Rows are points. Examples show where two turns around zero, p and q, send a point. Write where each new point lands after one turn and then the other. Backwards means that the second turn is done in reverse. Each puzzle has new turns, and all numbers are rounded.

Turn p:
[3.3 3.3] -> [0.4 4.6]
[-5.2 -2.0] -> [-2.7 -4.9]
[ 1.0 -0.6] -> [1.2 0.2]
[ 0.9 -0.7] -> [1.1 0.0]
Turn q:
[ 2.6 -1.9] -> [ 0.7 -3.1]
[-4.1  4.6] -> [0.0 6.2]
[ 1.0 -1.5] -> [-0.3 -1.8]
[-0.1  2.3] -> [1.5 1.8]
[ 0.7 -3.5] -> [-1.8 -3.1]
Where do these land?
q, then p backwards: [-2.3  4.1] -> [3.7 2.9]
q, then p backwards: [ 0.6 -4.0] -> [-3.9 -1.2]
p, then q: [ 1.8 -0.2] -> [ 1.8 -0.3]

Turn p:
[-2.2 -2.1 -0.1 -1.2] -> [ 1.0 -1.9 -0.1 -2.5]
[-2.6  6.4 -1.3  1.2] -> [-3.5 -3.3 -2.1  4.8]
[-1.8 -2.3 -2.9  1.1] -> [ 3.4 -2.5  0.9  0.1]
[ 5.1 -1.7  4.9  0.4] -> [-1.7  6.2  2.7 -2.1]
[ 1.6 -0.3 -0.5 -1.5] -> [ 0.8  1.6 -1.4 -0.4]
Turn q:
[-0.5 -1.5  0.1  2.6] -> [2.0 1.7 0.2 1.5]
[ 1.2 -2.3 -2.8  2.8] -> [ 3.5  2.8 -0.5 -1.3]
[-3.0  2.9  2.1 -2.4] -> [-4.7 -1.4 -0.1  1.8]
[ 4.4 -3.0  2.1 -4.0] -> [ 2.8 -6.1 -0.7 -1.7]
[-3.6  1.1 -1.7  0.3] -> [-2.5  2.7 -1.7  0.8]
[-1.3  3.4 -0.4 -4.6] -> [-5.1 -2.0 -1.0 -1.7]
[ 2.8 -0.6  0.7  5.2] -> [4.0 2.1 3.8 0.6]
Where do these land?
p, then q: [-0.9 -1.5  3.8  0.6] -> [-2.3 -2.6 -1.2  2.1]
p, then q: [-0.4  2.0 -1.9  2.8] -> [2.6 1.9 1.4 1.9]
p, then q: [-3.0 -3.6  2.3 -2.2] -> [-0.8 -4.4 -3.4 -0.8]
p, then q: [ 1.4  6.2 -2.5  1.0] -> [1.5 6.6 1.1 1.0]
p, then q: [ 2.9 -3.1 -1.6 -2.2] -> [-1.0 -1.5  2.1 -4.2]

Turn p:
[-1.5  1.0 -1.1 -1.7 -4.9 -0.9  2.2 -0.7] -> [-2.1 -1.1  0.4 -2.4 -2.7  0.4  2.3  3.6]
[ 0.9  0.2  3.7 -1.0  0.2  3.8 -0.8  0.3] -> [-0.1  1.3 -0.9  3.4 -0.8  2.0 -3.2  1.2]
[-3.5 -3.5 -2.4 -0.6 -0.1 -1.6 -4.2  2.5] -> [ 1.4  2.4 -1.5 -2.7  2.8 -5.3 -0.3  1.9]
[ 2.0 -4.1  2.1  0.9  3.2  0.5 -5.2 -3.8] -> [ 2.8  5.0  2.2  2.2 -1.1 -2.9 -3.5 -3.8]
[-1.5  2.0  0.4  2.1 -4.3  2.3  3.1 -0.7] -> [-3.9 -3.1 -0.5  1.9 -2.9  0.0  1.5  2.3]
[ 1.6 -4.5  1.4 -0.8 -1.4 -3.7  2.0  1.4] -> [ 5.5 -0.9  2.4 -0.3 -0.7 -0.6  1.9  2.5]
[-3.9  3.9  3.9 -0.4 -1.6 -2.9  2.5  3.4] -> [-2.8 -2.0  2.6  0.9  4.3  2.4  1.9  5.3]
[ 1.3  1.3 -2.3 -1.7  1.4  3.8  0.6 -4.2] -> [-2.0 -0.1 -1.3 -1.7 -3.6  1.7 -3.1 -3.4]
[-0.6 -3.4  2.9  0.7  3.1 -4.1 -0.9  1.8] -> [ 4.3  0.6  3.5  0.9  4.0 -1.7 -0.3  0.3]
[ 2.1  4.1 -3.9  1.6  2.1 -1.4 -3.0  2.5] -> [-1.2  1.8 -3.4 -1.1  3.7  1.0  3.5 -4.0]
[ 3.2  3.0 -4.6  1.1  2.3  4.1  3.7 -2.6] -> [-2.0 -3.9 -3.2 -0.9 -3.1  2.9 -0.6 -5.9]
Turn q:
[-3.1  2.9  1.9  1.8  2.7  2.0  2.1 -2.7] -> [-3.0 -0.4 -2.3  1.6 -1.1  4.1  1.2 -3.4]
[-3.5 -3.0 -5.6 -3.6  1.6 -1.6  2.3 -3.0] -> [-2.0 -1.0 -3.5  1.5 -2.9 -4.9  5.4  2.0]
[ 5.4  3.1  0.3 -1.8 -1.8 -3.2  1.1  2.3] -> [ 1.9  2.9 -1.0 -1.9  5.4  0.5 -1.7  3.7]
[-6.7  2.2  0.1 -3.1  3.1 -3.5  0.8  0.4] -> [-5.7  4.5  0.2  0.5 -0.9 -0.5  5.3 -1.0]
[ 3.4  0.9  0.4 -1.8  1.5  2.7 -0.5 -0.3] -> [ 1.0 -1.6 -1.1 -3.5 -0.2  2.4 -0.6  1.6]
[ 2.4  1.7 -1.4  2.3 -1.9  0.1 -0.7  3.0] -> [ 0.3  1.0  0.1 -0.4  1.4 -0.8 -4.9  0.9]
[-0.7 -2.5  0.9  2.7  0.2  3.2 -1.3  0.3] -> [ 0.5 -2.7  2.2  0.9 -2.7  0.7 -1.9 -1.5]
[ 2.1  5.5  2.6 -1.6 -5.0 -3.4 -0.1  1.1] -> [ 3.1  6.5 -1.0 -1.3  5.0  1.0 -1.2 -0.7]
[ 3.3 -3.8  2.2  2.9 -1.8  0.8  0.4  1.8] -> [ 3.4 -2.6  3.4  2.1  0.9  0.9 -2.8  1.5]
[ 0.2 -4.6  1.4  3.0 -2.0  5.2 -2.3  0.8] -> [ 3.4 -3.5  3.5  0.9 -4.3  0.4 -3.3 -1.5]
[-2.7 -2.3 -2.9 -0.7  3.3 -2.4 -1.8 -3.9] -> [-2.9 -3.0 -0.6 -0.4 -0.4 -4.0  4.5 -1.7]
Where do these land?
p, then q: [ 0.6 -2.3 -1.8 -7.2  2.1 -0.4 -0.7 -2.2] -> [ 3.4  2.3 -0.6 -7.2 -0.5  0.3  0.8  0.6]
p, then q: [ 8.6  1.6 -1.8 -0.4  3.2 -0.5  3.1  1.7] -> [ 4.3 -6.2 -5.8 -0.4 -2.5  1.8 -1.2  1.1]
q, then p backwards: [-2.9  6.3 -1.4  0.6 -4.4 -0.7  1.6 -1.2] -> [ 3.0  0.7 -1.5  0.2  1.8  3.6 -6.8  0.8]
p, then q: [-2.1 -2.2  1.8 -0.1 -6.1  0.5 -1.8  5.8] -> [-4.1  3.0  1.4  1.8  1.7 -1.5 -4.9  5.2]
q, then p backwards: [ 0.6 -0.6  1.1  2.7  1.5 -3.7 -1.9 -1.5] -> [-2.1  1.5  0.0  3.0  3.1 -2.2  0.6  0.4]
p, then q: [-0.7 -2.5 -1.1  1.2  2.6  1.4  1.3  3.8] -> [-1.1 -4.0  0.8 -1.1  1.4 -2.9  0.0  2.2]
q, then p: [ 1.1 -1.1  6.1  1.7  0.8  0.6  0.4 -1.7] -> [ 1.1 -1.1 -0.3  4.0 -2.9  0.4 -4.1 -1.6]
p, then q backwards: [-0.8 -2.1 -2.0  0.1 -1.1  1.9 -0.1 -0.7] -> [-0.3 -0.3 -3.3 -0.4 -0.6  1.5 -0.8 -0.3]
q, then p: [-1.9 -3.2 -0.7  0.7  2.0 -0.4  1.7 -0.6] -> [ 0.7 -2.7  1.1  1.5 -0.1 -2.7  1.1  1.6]
p, then q: [ 0.7  6.0  1.2 -1.5  4.0  1.5  1.6 -2.3] -> [ 0.0 -2.3 -0.2 -1.5 -5.7  1.8  1.3 -4.6]
p, then q: [-3.1  0.2 -1.2  2.3 -4.5 -0.3 -5.1 -1.2] -> [-3.5  5.8 -1.0  2.9  2.6 -1.2  1.0 -0.7]

Turn p:
[-2.8  2.8  2.9 -0.1  4.8 -1.9 -0.3  3.4  1.7  3.8 -0.4] -> [-1.0 -3.0  5.6  3.2  3.3  3.0 -0.3  1.4  2.1  1.6 -0.1]
[-0.3 -5.6 -0.6 -1.3  0.3  0.5  2.2  1.2  1.1 -2.3  1.7] -> [-1.3 -1.9 -1.4 -4.4 -0.1 -3.6  1.0  1.7  1.8  0.4  1.7]
[ 0.8 -5.2  0.2 -1.1  0.6  5.3  3.3 -2.9  3.1 -1.0  1.9] -> [ 0.9 -2.3 -6.0 -2.6  0.0 -2.6  0.2  3.7  0.1  3.4  3.1]
[ 0.0  1.3 -2.1  2.8 -2.8  1.3  1.9 -3.6  0.2 -1.0  2.2] -> [ 0.6  2.6 -4.5  2.1  0.5 -1.3  1.0 -1.4 -1.3 -1.4  2.5]
[ 2.6 -1.5 -1.5 -3.4 -1.1  2.9  1.1 -0.2  2.7 -1.0  0.6] -> [ 0.1 -0.2 -2.9 -0.8 -4.2 -1.6 -0.2  2.4  1.5  2.2  0.8]
[-0.9  2.3 -0.9  1.0  1.4 -0.6 -2.9  4.5 -1.2  1.5  3.1] -> [-0.5  0.1  5.0  2.1  0.0 -0.1 -2.4  1.3  0.3 -3.4  1.7]
[ 0.6  2.8  4.9  3.2 -5.0 -3.1 -4.2 -2.0 -3.1 -2.5 -1.0] -> [ 3.7 -0.7  1.2  1.8 -0.6 -0.4  1.9 -6.1 -5.2 -3.7 -3.8]
[-1.8  0.1 -3.6  3.4  2.2 -4.7 -0.3  5.4  0.5  1.0 -3.1] -> [-6.4  0.6  3.2  0.4  2.9  1.3 -0.4  0.3  3.0 -3.9 -3.0]
[ 1.6  5.5  3.7  2.4  0.1 -1.0 -1.7 -0.8 -6.6 -3.8 -1.5] -> [ 5.2  1.7  2.5 -0.1 -0.3  4.8  3.2 -2.5 -3.9 -4.8 -1.7]
[-4.6 -1.1 -2.2 -3.6 -2.6  1.6  3.1  2.7  1.4  4.2 -4.3] -> [-7.8  0.9  1.2 -0.4 -1.3  0.9  0.3  0.2 -1.0  6.1  0.9]
[-0.3 -1.7 -1.1 -2.4  1.0  4.1  0.2  0.8  5.2  2.6 -3.8] -> [-3.8 -2.7 -2.6  0.5 -1.8  1.6 -2.4  3.4  0.7  4.8 -1.0]
[ 3.6  4.3  2.3  1.4 -2.0 -5.7 -0.2 -2.0 -3.4 -2.0  1.5] -> [ 5.4  3.3  1.9  2.1  0.1 -0.6  3.7 -4.0  0.4 -3.3 -2.8]
[ 3.4 -1.8  1.0  0.9  1.0 -0.1 -1.5 -3.0 -3.6  1.5  1.6] -> [ 4.8  2.3 -0.2 -1.7  2.1 -1.5 -2.0  0.7 -1.6 -0.2 -1.5]
[-2.0 -2.2 -3.0 -3.4  2.2  1.5 -0.7 -3.6  1.9 -1.1  1.6] -> [ 0.4 -0.7 -3.1 -2.4 -0.5  0.2 -3.5 -1.2  3.1  2.2  3.5]
Turn q:
[ 1.2  2.0 -2.1  3.6  3.5  0.7  1.9 -1.0 -4.6 -5.0 -1.3] -> [ 3.6  1.9 -3.5  2.6  3.3 -2.6  4.4 -1.6  0.8  1.0 -3.3]
[ 1.8  3.6 -1.2  2.1  0.3  2.4 -1.7 -1.1  3.8 -3.4 -0.2] -> [ 0.4  1.7  1.9 -1.5  2.8 -5.3 -0.8  1.5  1.7 -1.1 -2.4]
[ 0.1  1.6  0.1  3.5 -3.6  2.7  1.7 -0.3  0.5  2.8 -1.2] -> [-1.3 -0.7  0.6  3.2 -2.5 -2.5  0.2  4.7  0.1  0.4 -0.3]
[-0.8 -3.9  3.4  3.7  3.7 -1.7 -2.2  2.7 -1.0 -4.2 -1.3] -> [ 3.8 -5.1 -1.6 -0.2  2.6  2.4 -0.5 -2.7  3.2 -0.2 -4.1]
[-2.4  3.6 -2.8  0.7 -3.2  3.2 -3.4  4.5  0.7  2.6 -2.5] -> [-6.1 -1.4  0.4 -0.5  1.0 -0.8  0.3  5.0 -3.4 -0.7 -3.7]
[ 0.2 -3.1  1.7  4.4  2.9 -3.6 -3.2  2.6  1.7  1.3  3.1] -> [ 2.7 -5.4 -2.7 -0.9  1.8  0.6 -5.9 -0.8  0.2  0.7 -0.1]
[-1.3  0.0  3.9 -4.1 -0.3 -0.7 -0.3 -1.2 -5.4  3.0  2.3] -> [ 1.8  3.0 -0.9  0.4 -4.1  6.1 -0.6 -0.5 -3.2 -0.2  0.3]
[-4.5  2.0 -1.2 -4.5  3.0 -2.0 -1.0 -5.1  3.0  2.6 -2.4] -> [-5.3  5.4  2.7  1.9  2.1  2.5 -3.6 -3.4  1.0  0.5  1.5]
[ 2.5 -2.0 -2.3 -3.9 -3.9  2.4 -0.6 -1.4  0.7  2.5  0.3] -> [-3.5  1.7 -0.4 -3.6 -4.3 -0.7  1.1  1.5  0.4 -0.7  3.0]
[ 2.3 -0.1 -0.8 -4.8 -0.1  0.1  4.5  1.0  3.4  2.5 -2.1] -> [-2.5  0.6  4.2 -1.7 -0.5  0.3  2.3  0.4  0.3  4.1  4.8]
[-0.9 -2.3 -0.3 -0.6  2.0  0.3  5.1 -1.0  2.5 -1.7  2.7] -> [ 2.5  0.0  1.1  0.9  2.6  0.3  1.2 -0.3  2.4 -0.9  5.5]
[ 1.6 -1.5  1.6  0.1 -4.2 -3.7 -0.8  0.4 -5.4 -3.0  2.5] -> [ 3.8 -2.0 -2.1 -0.5 -4.7 -0.1  1.9 -3.6 -3.4 -3.0 -1.2]
Where do these land?
p, then q: [-2.3  1.3 -3.1  5.8 -2.5  2.5  2.8 -0.5  0.3 -2.1  0.1] -> [ 1.2  1.3 -3.3  2.9  4.9 -1.4  2.9 -0.5 -1.9 -3.7  0.8]
p, then q: [-0.2  0.3  1.5  2.8 -0.8  2.5  1.4 -2.8  1.4 -2.3 -2.1] -> [-1.2  0.6 -4.0  0.7  1.1 -1.1  3.7  0.3  0.8  0.3  1.9]
q, then p: [-1.4 -0.7 -0.7 -1.9  3.5 -1.4 -2.4  2.7  1.9  5.2 -1.7] -> [-1.2 -1.6  2.0 -0.7  1.2  1.5 -5.8  0.7 -2.3  2.6  2.9]
p, then q backwards: [ 0.9  0.3  2.9 -6.6  4.8 -1.4 -1.3  1.5  3.8  2.4  2.0] -> [ 3.1 -2.4  6.2  3.0  1.6  0.6  2.7  0.5  4.6  1.6 -3.1]
p, then q backwards: [ 2.3  1.2 -3.7  4.7  1.5  4.1  2.1 -1.9 -3.5 -0.3  1.2] -> [-2.6  1.5 -2.2 -1.2  1.6  4.1 -0.2 -1.4 -2.6  0.9  6.2]
q, then p: [-1.8  1.3  1.9  1.9 -1.9  2.9  1.3  1.5 -3.4 -0.5  1.2] -> [-1.9  1.0 -0.2 -1.3 -1.0  0.3  3.1  3.2 -1.5 -3.1 -1.4]
q, then p: [ 2.5 -5.3  3.2 -2.9  1.9 -3.1 -2.1  2.3  2.2  3.9  0.5] -> [ 1.5 -1.3 -0.4 -0.9 -3.1 -3.6 -6.0  0.6 -2.3  4.9  1.7]
q, then p: [ 1.6 -1.0  1.0 -5.6 -3.2 -2.9 -0.6  4.2  0.0 -6.6 -6.6] -> [ 1.6 -1.3 -3.2 -4.3  1.5  0.8  5.8 -2.5 -1.6  9.0  0.1]
q, then p: [-1.0 -3.0  0.3 -3.9  1.5 -0.3 -6.3 -0.1  1.2  0.1  2.0] -> [ 1.1 -1.9 -1.2 -2.1 -5.2  2.7 -3.8 -1.9  0.4  1.7  2.6]
q, then p: [-0.4  3.3 -0.8  3.4 -2.7  1.1  1.0 -4.6 -3.4  0.8 -1.2] -> [-3.0  2.4 -0.3  3.5  1.2  0.6  2.7 -2.3 -1.2 -4.4 -2.4]
q, then p: [ 2.0  3.2 -2.6  2.0 -5.7  1.2  3.4 -0.8  0.4 -0.5  1.2] -> [-0.6  1.8  3.6  0.1  1.6 -3.2  5.2 -2.5  1.0 -3.1 -0.9]
q, then p: [ 0.0  2.5 -0.1  4.7  0.3 -2.4 -0.5 -0.3 -1.4 -2.5  1.1] -> [ 0.8  2.0 -1.1 -1.5  2.1  0.7 -0.4 -0.6  1.1 -2.7 -4.6]
q, then p: [-2.1 -3.4  0.1 -4.4  3.2 -3.0  1.3 -1.0  0.3  2.4  2.4] -> [ 3.9  0.1 -2.0  1.3 -0.7 -0.5 -3.8  1.2 -1.4  0.4  5.4]
